Every row gives one point. The points of each table are mixes of a few directions, plus a little noise. How many directions does each table use, and how many do they share? Where both have some left over, give the other angles between the two spaces (their principal angles), to ten degrees, smallest first.
In the rows, 128 means zero.

First:
[[116 126]
 [134 129]
 [ 33 108]
 [171 137]
 [185 140]]
Second (6 x 2):
[[152 120]
 [ 79 144]
 [214 100]
 [ 76 145]
 [164 117]
 [ 83 143]]
Directions: first 1, second 1, shared 0; angles 30

First (6 x 3):
[[135 104 122]
 [142  84 116]
 [134 109 123]
 [102 211 150]
 [153  48 107]
 [102 211 150]]
Second (7 x 3):
[[ 73 137 159]
 [198 116  90]
 [ 91 134 148]
 [226 111  74]
 [147 125 118]
 [ 80 136 154]
 [ 81 136 153]]
Directions: first 1, second 1, shared 0; angles 60

First, 7 rows:
[[157 180 106 129]
 [185 105 172 208]
 [153 160 148 147]
 [163 167  62 128]
 [ 69  96 134  84]
 [ 61  84 132  81]
 [105 104 142 119]]
Second:
[[119  68 202 165]
 [122 186 160 109]
 [144 160 127 131]
 [129 163 119 113]
 [100 134  51  74]
 [154  57 108 175]]
Directions: first 3, second 3, shared 3

First, 6 rows:
[[175 175 160 175 169 105]
 [ 82  89  89  80  83 149]
 [106  82 143 113 126 141]
 [171 170 157 171 165 107]
 [ 68  57 101  70  83 159]
 [165 194 119 159 140 107]]
Second, 7 rows:
[[110 117 184  81 136 123]
 [130 137 184  77  87 165]
 [132 120 179  97 142 103]
 [188 157  15 231 110 128]
 [ 73 115 103 124 138 152]
 [ 74 109  94 138 161 127]
 [190 142 137 147 122  97]]
Directions: first 2, second 3, shared 0; angles 40, 50

First:
[[129 132 131 128 128 128 129 127]
 [128 130 129 128 128 128 128 128]
 [150 243 198 127 140 123 167  98]
 [110  35  71 129 118 132  96 153]
 [138 179 159 128 133 126 145 115]
 [151 249 202 127 140 123 169  96]
 [119  79  98 129 123 130 111 141]
 [105   9  55 129 115 133  88 160]
 [122  97 109 128 125 129 118 136]]
Second (8 x 8):
[[118  78  97 129 123 129 111 141]
 [130 116 150  93 117 192 116 142]
 [144 220 174 139 141 102 162 100]
 [113  67  65 159 130  75 114 135]
 [130 144 130 137 132 110 136 121]
 [111  41  73 131 119 127  99 150]
 [136 193 138 163 145  61 158 100]
 [142 165 198  72 116 226 128 136]]
Directions: first 1, second 2, shared 1

First, 9 rows:
[[145  95 143 106 128 177 106  62 118]
 [153  82 149  93 131 199  98  32 112]
 [ 96 225 106 110 194  52 184 214 120]
 [118 137 118 157 110  96 136 176 142]
 [122 112 119 180  79 101 124 177 152]
 [142  82 137 141  93 160 102  94 134]
 [116 205 123  62 220 110 167 129  98]
 [146  69 140 144  84 169  95  83 136]
 [115 144 116 159 113  88 140 185 142]]
Second (10 x 9):
[[171  12 127 156  48 132  92 138 137]
 [ 78 145 100 102 140  45 159 146 156]
 [117  41 124 184  23 123  91 112 179]
 [ 91 219 134 202 181 160 132  75 128]
 [131 131 133  64 148 135 135 115 117]
 [155 158 157  97 114 186 122 164 110]
 [114 140 120 134 186 127 133  55 118]
 [115 178 121 100 138  87 159 209 129]
 [157 100 130  58 152 133 132 120 101]
 [151 156 134 183 149 153 125 147 105]]
Directions: first 2, second 5, shared 2

First:
[[116 202 190  67 179  64 109 165  73 152  97]
 [105  80  99 190 206  82 159 176 191 181 137]
 [143  63  72 178  67 196 142  86 173  98 157]
 [157  81  80 153  23 225 129  59 146  69 156]
 [117 141 143 123 170  91 130 155 126 152 119]
 [131 175 164  82 124 118 110 127  83 120 112]
 [128 168 159  90 131 112 113 132  93 126 113]
 [129 115 117 140 124 136 133 125 139 126 133]]
Second:
[[132 198 138 136 101 118 114 149 162  81 161]
 [107  21  87 171 211 114 167 146 159 207 111]
 [130 191 149 222  86  28 127 152 144 106 169]
 [133  90 130  76 128 170 125  92  74 146  92]
 [136 137 149 143  93  99 123 107  81 128 120]
 [119  88 112 158 160 111 145 139 145 160 126]
 [117 129 115 195 150  78 143 165 181 139 154]
 [136 104 126  21 133 225 115  92  89 122  92]
 [133 205 139 119  98 133 109 146 162  71 160]
 [137 115 132  38 121 205 113  92  83 119  97]]
Directions: first 2, second 3, shared 1; angles 80

First (9 x 12):
[[149 154 109  83 125 123 170 107  92 136 120 123]
 [100 116 155 136 162 126  84 119 122 111 143 128]
 [131 163 167  96 170 115  65 141 124 193  98 194]
 [ 99  67 125 172 107 117 160 166 172 113 156 115]
 [133 138 109 121 120 133 135 128 115  95 130  96]
 [141 149 114 110 120 126 131 146 125 130 114 125]
 [147 125 114 126 115 151 175  44 120 138 122 169]
 [109 102 129 160 127 142 109 120 163 104 130 154]
 [144 139 129 150 106 117 124 181 121 134 139  49]]
Second, 10 rows:
[[128 132 124 131 147 133 132 140 114 124 105 138]
 [128 132 124 132 148 134 132 142 112 124 103 139]
 [128 123 132 124 105 122 124 113 145 133 156 116]
 [128 124 132 124 108 122 124 115 143 132 153 118]
 [128 137 120 136 172 140 136 157  94 119  75 151]
 [128 127 129 127 123 127 127 125 132 129 134 125]
 [128 112 143 114  48 106 113  75 189 146 225  87]
 [128 121 135 122  92 118 121 104 156 136 172 109]
 [128 125 131 125 110 123 125 116 142 132 150 119]
 [128 148 109 145 227 155 146 194  52 106   7 179]]
Directions: first 6, second 1, shared 0; angles 60

First (10 x 14):
[[  7 199 106  75  58 135 133 137 142 216 142  42 123  46]
 [190  92 140 155 164 124 126 123 121  83 121 172 130 170]
 [ 20 191 108  81  65 135 132 136 140 207 141  52 124  55]
 [111 138 125 121 118 129 129 129 130 140 130 116 127 117]
 [165 106 135 144 150 126 127 125 124 100 124 155 129 154]
 [169 104 136 146 152 126 127 125 124  98 123 157 130 156]
 [192  91 140 156 165 124 126 123 121  81 120 173 130 172]
 [127 129 128 128 128 128 128 128 128 129 128 127 128 127]
 [156 112 133 140 144 126 127 126 125 108 125 148 129 147]
 [142 120 131 134 136 127 127 127 126 117 126 138 129 138]]
Second:
[[ 97  85 102 175 146 126 129 147 100 131 183 116  77  79]
 [ 99  88 131 142 141 129 140 118 136 101 141 120 114  97]
 [ 79  66 148 142 150 131 156 103 159  68 122 108 129  92]
 [140 132 105 130 123 124 109 133 102 158 166 147  93 108]
 [163 159 147  62 106 128 116  85 155 127  96 166 154 146]
 [172 197 124 120 110 128 114 162 111 173 102 126 158 191]
 [153 139  98 114 115 123  97 123  96 172 180 166  80  98]
 [108 131 127 184 144 131 148 182 116 127 112  75 149 162]
 [143 155 171  83 118 132 143 100 177  94  50 126 197 179]]
Directions: first 1, second 3, shared 0; angles 80

First:
[[100 153 125 150 145 142 128 167 112  83 157 124 183 166 155 119 113 101]
 [144 152 100 171 139 160 160 224 115  66 129 109 142 155 136 154 128  99]
 [146 144 106 160 135 152 155 200 120  84 125 114 131 144 130 151 131 108]
 [117 105 152  88 116  98 100  40 141 187 123 145 109  99 118 106 130 156]
 [186 100 115 118 105 126 150 124 148 165  80 122  42  79  86 160 154 156]
 [141 110 134 108 116 115 122  90 140 163 112 134  95 102 111 128 136 148]
 [121 129 132 125 129 126 123 119 128 130 133 130 135 130 132 123 125 128]
 [ 69 132 159 104 137 105  86  59 122 144 166 147 186 147 155  83 107 127]]
Second (11 x 18):
[[198 173 141 108  99  67 181 155 160 158 125 106  95 133  90 148 115  99]
 [161 148 134 119 115 100 152 140 142 141 126 118 113 130 110 137 122 115]
 [128 129 128 128 128 128 129 128 128 128 128 128 128 128 128 128 128 127]
 [ 65  88 117 146 154 182  80 104  99 101 131 148 158 123 163 109 139 154]
 [157 146 133 119 116 103 150 139 141 140 127 119 114 130 112 137 123 116]
 [112 119 125 132 134 141 116 122 121 121 129 133 135 127 136 124 131 134]
 [249 204 149  93  79  24 218 173 182 179 122  90  71 137  62 162 106  79]
 [ 47  77 114 151 160 197  68  98  92  94 132 153 166 122 171 105 143 161]
 [ 68  90 117 145 152 179  82 106 101 102 131 147 156 123 161 111 139 153]
 [128 128 128 128 128 128 128 128 128 128 128 128 128 128 128 128 128 128]
 [ 95 107 122 137 141 156 103 116 113 114 130 138 143 125 146 118 134 141]]
Directions: first 2, second 1, shared 0; angles 60

First (11 x 20):
[[142 133  89 104 169 149 169 166 100 120 179 104 140 114 149 100 140 175
  118 161]
 [104 103 174 170  82 119  37  56 140 119  12 129 134 214  92 159  87  44
  155 102]
 [139 146 122 112 133 119 174 157 144 144 185 150 110  63 141 127 154 160
  113 122]
 [152 137  60  86 198 162 200 198  78 115 223  87 149 101 167  80 148 210
  110 186]
 [101 118 200 174  51  92  50  52 179 140  24 171 107 161  86 182 104  38
  148  66]
 [106 123 193 168  58  95  63  65 177 142  45 170 104 145  93 175 111  53
  143  70]
 [142 127  81 102 179 155 167 170  86 113 180  90 150 130 151  92 135 177
  119 174]
 [138 134 105 111 153 138 162 158 114 126 172 118 131 107 143 112 138 162
  119 147]
 [132 131 120 121 137 131 144 139 125 128 147 126 128 116 135 123 134 140
  123 134]
 [144 130  81 102 177 155 167 170  91 116 181  93 148 124 151  93 137 178
  118 168]
 [111 126 185 159  69  98  79  76 174 143  62 169 105 134  98 168 118  67
  139  78]]
Second (8 x 20):
[[ 36  25  99 147 109 100 212 105  87  58 152  37  82 242 163 111 163 147
   37 107]
 [168 138 138 152 160 157  30 147 133 157  56 148 172 139 111 147 107 100
  206 135]
 [155 131 102 141 180 160 103 179 118 148 134 127 164 114 135 122 130 151
  171 149]
 [ 84 119 120 113  40 108 173  28 111  80 152 115 100 156 111 121 126 117
   68 133]
 [145 199 118  86 110 138 171 107 128 136 196 152 136  51 112 100  95 150
  114 168]
 [ 80  93 135 183 110 116 145 132 154 140 149 132 110 119 127 143 139 133
  118  90]
 [119 142 183 122 170 108 132 167 156 147  94 118 110 142 135 122  87  98
  114 108]
 [237 177 132  78 144 137  57 158 138 160  88 195 148  62 129 162 177 128
  196 136]]
Directions: first 2, second 6, shared 2

First (9 x 24):
[[151  31 112 154 173 143 179 131  82 151 164 125 166 146 191 141  92 102
  142 120 152 148 105  83]
 [122 161 135 122 108 126 107 122 147 116 111 124 112 123  99 118 145 138
  128 129 121 122 140 149]
 [149  93 129 151 104 162 117  93 144  90  98  62  98 144  74  75 164 119
  180 115 138 144 153 177]
 [149  63 121 152 139 152 146 113 113 121 130  95 131 144 133 109 129 113
  161 118 145 144 129 128]
 [128 105 120 127 160 119 156 148 101 154 159 160 159 128 182 161  94 120
  108 130 135 129 107  84]
 [ 93 249 146  88  97  90  84 147 163 130 114 176 111  98 100 149 141 159
   80 144  97  99 134 139]
 [126 129 125 124 138 120 136 138 121 140 137 145 139 126 147 142 115 127
  117 131 129 127 119 113]
 [ 99 220 140  96 108  97  98 146 152 133 121 170 120 106 112 149 132 151
   89 140 105 105 129 132]
 [137 102 125 141 121 144 127 113 128 116 119  99 119 135 112 106 139 123
  152 121 135 136 135 144]]
Second (9 x 24):
[[113 180 150 136 121 158  67 139 225 168 114 117 180 157  79 123 130 136
  103 191 137 102 197 155]
 [153 152 120 123 156 114 125 119 154  97 157 126 134 127  74 141 112 120
  157 115 145 121 124 108]
 [151 129 128  98 158 150 122 127 120 114 162 135 131  86 157 147 145 132
  140  88 140 140 148 119]
 [ 81 121 142 140 114 153 124 149 136 152  97 113 120 124 137 115  94 115
  110 148 101 115 104 169]
 [166 127 102 119 145  96 146  92 106 100 160 136 149 146 116 141 158 130
  149 105 141 140 127  84]
 [129  89 151 150  92 127 158 174  90 148  88 130  61 118 170 109 120 136
  113 142 126 135  98 134]
 [143 132 122 130 156 144 144 116 145 133 151 102 184 153 103 138 133 102
  139 142 114 118 106 103]
 [122 140 123 105 149 139 110 117 133 111 150 134 133  98 133 140 124 128
  137  97 131 130 143 138]
 [ 96  82 113 150  61  71 156 119  44 129  73 158  59 145 182  99 135 155
  104 123 118 150 104 141]]
Directions: first 2, second 6, shared 0; angles 40, 80

First (9 x 32):
[[112 146  98 114 129 112 140 132 147 139 153 141 137 149 137 130 147 143
   98 165 132 128 128 115 119 112 122  94 117 109 118  75]
 [140 160 134 103   7  99  79 148 104 228 172 123 212 192 150 221 107 151
   87 189 139  72 126 167  96  90  83  39  83 138 133 108]
 [ 62 130  86 121 219 129 161 101 184  78 123 167  53 106 141  66 201 161
  107 165 122 121 139  68 139 127 133 145 175  90 131  34]
 [141 112 155 141 127 142 116 124 112 118 105 117 119 109 120 126 112 116
  155  95 124 126 128 139 137 142 133 159 139 145 138 175]
 [166 127 118 133 135 126 157 148 118 114 139 111 155 132 109 118  97  95
  135  96 132 188 117 139 127 136 152 128  94 128 101 159]
 [123 106 165 143 136 149 105 111 116 113  91 124  94  96 126 121 126 127
  161  99 120 102 134 131 142 145 127 175 163 147 153 170]
 [125 170 103  95  34  90 102 149 126 217 188 136 206 199 153 204 128 159
   67 210 141  87 126 147  93  84  87  24  80 118 121  63]
 [171  96 132 159 212 154 183 134 121  41  95 104  97  79  88  57  97  69
  180  31 122 227 117 123 154 170 186 206 128 133 102 207]
 [113 104 161 144 153 151 109 105 124 102  86 129  79  89 127 109 137 131
  161 100 119 100 136 122 145 147 129 183 174 143 155 160]]
Second (8 x 32):
[[159 155  86 119 163 114 193 143 128 123 157 123 140 144 125  99 126 107
  116 133 123 185 132 127 112 131 162 104  87 120  91 115]
 [132 154  57 116 199 111 211 140 156  97 161 138 122 141 126  75 151 115
   99 147 126 200 127  99 118 127 165 103  97  95  84  68]
 [157 192  54  99 151  96 217 149 133 160 189 136 156 177 145 112 144 122
   82 186 120 172 139 126  89 115 161  54  61 110  83  64]
 [ 94  80 205 146  75 153  26 106 117 131  79 125 112  95 127 170 118 150
  161  98 137  51 123 137 155 130  81 176 189 150 181 177]
 [119 107 202 135  33 142  30 113  93 182  96 118 142 125 140 201 106 152
  151 126 128  29 131 162 132 121  80 137 158 166 181 183]
 [143 119 142 138 127 136 125 130 116 119 116 117 128 117 118 127 111 115
  146 100 127 139 126 136 134 138 134 148 128 138 129 163]
 [ 89 144  69 110 182 111 167 127 178 104 156 157 108 137 135  92 176 149
   87 174 133 150 128  85 126 113 131 102 130  86 108  30]
 [132  73 207 159  93 160  53 116 102 109  72 107 118  83 110 150  91 116
  182  59 131  99 119 149 156 148 109 197 172 161 166 225]]
Directions: first 3, second 3, shared 2; angles 30
